Every row gives one point. The points of each table are mixes of a few directions, plus a little noise. How many directions does each table use, and how many do they share? Where both have some left over, give the other angles between the two spaces (their principal angles), to ten degrees, smallest first.

First (5 x 3):
| +0.63 | -0.22 | -0.03 |
| -0.94 | +0.33 | +0.04 |
| -0.17 | +0.06 | +0.01 |
| +0.26 | -0.10 | -0.01 |
| +0.21 | -0.07 | -0.01 |
Second (6 x 3):
| -0.14 | -0.19 | +0.24 |
| +0.28 | +0.19 | -0.57 |
| -0.19 | +0.09 | +0.44 |
| -0.08 | -0.34 | +0.09 |
| +0.22 | -0.36 | -0.53 |
| -0.08 | +0.64 | +0.35 |
Directions: first 1, second 2, shared 0; angles 60

First, 8 rows:
| -0.52 | +0.05 | +0.51 | -0.31 | +1.04 | -0.61 | -0.17 | -0.06 |
| -0.24 | -0.05 | +0.25 | -0.26 | +0.30 | -0.33 | -0.01 | -0.26 |
| -0.21 | -0.24 | +0.15 | -0.62 | -0.30 | -0.27 | -0.07 | -0.44 |
| -0.10 | -0.45 | -0.39 | +0.06 | -0.50 | +0.49 | +0.06 | -0.31 |
| +0.04 | +0.10 | +0.12 | -0.22 | -0.03 | -0.20 | -0.09 | +0.06 |
| +0.39 | +0.22 | -0.13 | +0.53 | -0.19 | +0.21 | +0.29 | +0.06 |
| +0.31 | +0.20 | -0.33 | +0.42 | -0.15 | +0.41 | -0.12 | +0.65 |
| +0.33 | +0.21 | -0.19 | +0.41 | -0.20 | +0.25 | +0.06 | +0.31 |
Second:
| -0.02 | +0.16 | -0.05 | -0.18 | -0.21 | -0.08 | +0.05 | -0.21 |
| -0.02 | -0.27 | +0.05 | +0.23 | +0.32 | +0.15 | -0.14 | +0.36 |
| -0.11 | +0.14 | -0.03 | -0.22 | -0.08 | -0.09 | -0.03 | -0.15 |
| -0.03 | +0.23 | +0.28 | +0.34 | +0.66 | -0.24 | +0.23 | -0.05 |
| -0.07 | -0.41 | -0.37 | -0.50 | -0.73 | +0.36 | -0.46 | +0.27 |
| +0.25 | -0.19 | +0.15 | +0.59 | +0.33 | +0.13 | +0.18 | +0.23 |
| -0.46 | +0.04 | -0.33 | -1.00 | -0.51 | -0.02 | -0.55 | -0.04 |
| +0.23 | -0.16 | +0.23 | +0.70 | +0.53 | +0.07 | +0.23 | +0.24 |
| +0.22 | +0.48 | +0.08 | +0.06 | -0.31 | -0.26 | +0.51 | -0.64 |
Directions: first 4, second 3, shared 2; angles 40

First, 9 rows:
| +0.12 | +0.29 | +0.01 | -0.54 | -0.66 | +0.61 | -0.36 | -0.59 | -0.07 | -0.38 | +0.48 | +0.73 |
| -0.16 | -0.35 | -0.04 | +0.66 | +0.82 | -0.74 | +0.44 | +0.74 | +0.09 | +0.45 | -0.57 | -0.89 |
| +0.03 | +0.07 | +0.01 | -0.14 | -0.17 | +0.16 | -0.08 | -0.16 | -0.01 | -0.08 | +0.11 | +0.18 |
| -0.08 | -0.18 | -0.02 | +0.34 | +0.41 | -0.38 | +0.21 | +0.37 | +0.04 | +0.24 | -0.29 | -0.44 |
| +0.08 | +0.19 | +0.02 | -0.35 | -0.44 | +0.39 | -0.23 | -0.38 | -0.04 | -0.24 | +0.31 | +0.46 |
| +0.02 | +0.05 | +0.01 | -0.09 | -0.12 | +0.11 | -0.06 | -0.10 | -0.02 | -0.06 | +0.09 | +0.12 |
| -0.10 | -0.21 | -0.01 | +0.37 | +0.48 | -0.43 | +0.24 | +0.44 | +0.05 | +0.25 | -0.33 | -0.53 |
| -0.03 | -0.07 | -0.01 | +0.13 | +0.16 | -0.14 | +0.08 | +0.14 | +0.04 | +0.09 | -0.11 | -0.17 |
| +0.10 | +0.22 | +0.03 | -0.40 | -0.49 | +0.44 | -0.26 | -0.44 | -0.05 | -0.27 | +0.34 | +0.52 |
Second, 11 rows:
| -0.45 | +0.79 | +0.60 | +0.79 | +0.34 | +0.23 | +0.23 | -0.02 | -0.81 | +0.42 | -0.17 | +0.35 |
| +0.22 | +0.33 | +0.16 | +0.23 | -0.23 | -0.11 | -0.12 | +0.24 | -0.04 | +0.28 | -0.02 | +0.27 |
| -0.21 | -0.29 | -0.20 | -0.20 | +0.25 | +0.13 | +0.14 | -0.25 | -0.03 | -0.28 | +0.00 | -0.27 |
| -0.20 | +0.54 | +0.05 | +0.62 | +0.43 | +0.26 | +0.49 | +0.03 | -1.12 | -0.06 | -0.31 | +0.27 |
| -0.14 | -0.44 | -0.50 | -0.28 | +0.38 | +0.19 | +0.34 | -0.26 | -0.25 | -0.59 | -0.09 | -0.33 |
| +0.18 | -0.50 | -0.20 | -0.52 | -0.25 | -0.18 | -0.27 | -0.06 | +0.71 | -0.09 | +0.19 | -0.24 |
| +0.32 | +0.02 | -0.17 | -0.03 | -0.20 | -0.10 | -0.03 | +0.20 | +0.00 | -0.05 | -0.04 | +0.12 |
| +0.00 | -0.49 | -0.43 | -0.39 | +0.14 | +0.04 | +0.12 | -0.18 | +0.13 | -0.44 | +0.02 | -0.31 |
| +0.17 | -0.01 | -0.04 | -0.06 | -0.18 | -0.11 | -0.11 | +0.11 | +0.15 | +0.03 | +0.02 | +0.04 |
| +0.35 | +0.37 | +0.43 | +0.15 | -0.59 | -0.30 | -0.46 | +0.38 | +0.51 | +0.62 | +0.14 | +0.36 |
| -0.24 | -0.30 | +0.25 | -0.32 | -0.09 | -0.07 | -0.34 | -0.21 | +0.75 | +0.19 | +0.24 | -0.25 |
Directions: first 1, second 3, shared 0; angles 80

First (9 x 20):
| +0.94 | +1.09 | +0.75 | +0.70 | +0.06 | +1.27 | -0.64 | -0.03 | +0.58 | +0.34 | +0.48 | +0.12 | +0.00 | +0.05 | -0.05 | -0.80 | +0.28 | -0.39 | +0.03 | +0.37 |
| +0.54 | +0.63 | +0.43 | +0.40 | +0.04 | +0.74 | -0.37 | -0.01 | +0.34 | +0.19 | +0.27 | +0.08 | +0.00 | +0.03 | -0.03 | -0.46 | +0.16 | -0.22 | +0.02 | +0.21 |
| +0.59 | +0.68 | +0.47 | +0.44 | +0.03 | +0.80 | -0.40 | -0.02 | +0.36 | +0.21 | +0.30 | +0.08 | +0.00 | +0.03 | -0.03 | -0.50 | +0.17 | -0.24 | +0.02 | +0.23 |
| -0.27 | -0.31 | -0.22 | -0.20 | -0.02 | -0.36 | +0.18 | +0.01 | -0.16 | -0.10 | -0.14 | -0.03 | +0.00 | -0.01 | +0.02 | +0.23 | -0.08 | +0.11 | +0.00 | -0.10 |
| -0.47 | -0.54 | -0.37 | -0.34 | -0.03 | -0.63 | +0.32 | +0.01 | -0.29 | -0.17 | -0.23 | -0.06 | +0.00 | -0.02 | +0.03 | +0.39 | -0.14 | +0.19 | -0.02 | -0.18 |
| -0.17 | -0.20 | -0.13 | -0.13 | -0.01 | -0.23 | +0.11 | +0.01 | -0.11 | -0.06 | -0.08 | -0.02 | +0.00 | +0.00 | +0.01 | +0.14 | -0.04 | +0.08 | -0.01 | -0.07 |
| -0.68 | -0.79 | -0.54 | -0.51 | -0.05 | -0.92 | +0.46 | +0.02 | -0.42 | -0.25 | -0.34 | -0.08 | +0.00 | -0.03 | +0.05 | +0.58 | -0.20 | +0.29 | -0.03 | -0.27 |
| -0.41 | -0.48 | -0.33 | -0.31 | -0.03 | -0.56 | +0.28 | +0.01 | -0.25 | -0.15 | -0.21 | -0.06 | +0.00 | -0.02 | +0.03 | +0.35 | -0.12 | +0.17 | -0.02 | -0.15 |
| -0.08 | -0.09 | -0.06 | -0.06 | -0.01 | -0.11 | +0.06 | +0.00 | -0.05 | -0.02 | -0.04 | -0.01 | +0.00 | +0.00 | +0.01 | +0.07 | -0.03 | +0.03 | +0.00 | -0.03 |
Second (8 x 20):
| -0.31 | +0.11 | -0.40 | -0.05 | +0.03 | -0.42 | +0.13 | +0.06 | -0.22 | -0.05 | +0.16 | -0.10 | +0.25 | +0.05 | +0.43 | +0.40 | +0.32 | +0.45 | +0.21 | -0.22 |
| -0.69 | -0.84 | -0.53 | -0.53 | -0.05 | -0.93 | +0.48 | +0.02 | -0.42 | -0.26 | -0.38 | -0.09 | -0.02 | -0.04 | +0.00 | +0.58 | -0.24 | +0.26 | -0.05 | -0.27 |
| +0.27 | +0.11 | +0.28 | +0.12 | +0.00 | +0.37 | -0.15 | -0.03 | +0.18 | +0.08 | +0.00 | +0.06 | -0.11 | -0.02 | -0.19 | -0.29 | -0.10 | -0.25 | -0.09 | +0.15 |
| -0.69 | -0.81 | -0.55 | -0.52 | -0.05 | -0.93 | +0.48 | +0.02 | -0.42 | -0.25 | -0.36 | -0.09 | -0.01 | -0.03 | +0.02 | +0.58 | -0.22 | +0.27 | -0.04 | -0.27 |
| +0.12 | -0.37 | +0.27 | -0.11 | -0.04 | +0.17 | +0.01 | -0.06 | +0.11 | -0.02 | -0.28 | +0.08 | -0.28 | -0.06 | -0.45 | -0.25 | -0.42 | -0.40 | -0.24 | +0.17 |
| +0.44 | +0.61 | +0.31 | +0.36 | +0.04 | +0.59 | -0.32 | +0.00 | +0.26 | +0.17 | +0.29 | +0.04 | +0.06 | +0.04 | +0.06 | -0.35 | +0.22 | -0.11 | +0.07 | +0.15 |
| +0.50 | +0.23 | +0.51 | +0.23 | +0.00 | +0.67 | -0.28 | -0.05 | +0.32 | +0.14 | +0.02 | +0.11 | -0.18 | -0.02 | -0.32 | -0.52 | -0.16 | -0.44 | -0.15 | +0.27 |
| +0.36 | +0.97 | +0.10 | +0.48 | +0.07 | +0.48 | -0.34 | +0.05 | +0.19 | +0.20 | +0.55 | -0.02 | +0.29 | +0.10 | +0.45 | -0.15 | +0.59 | +0.23 | +0.28 | +0.02 |
Directions: first 1, second 2, shared 1
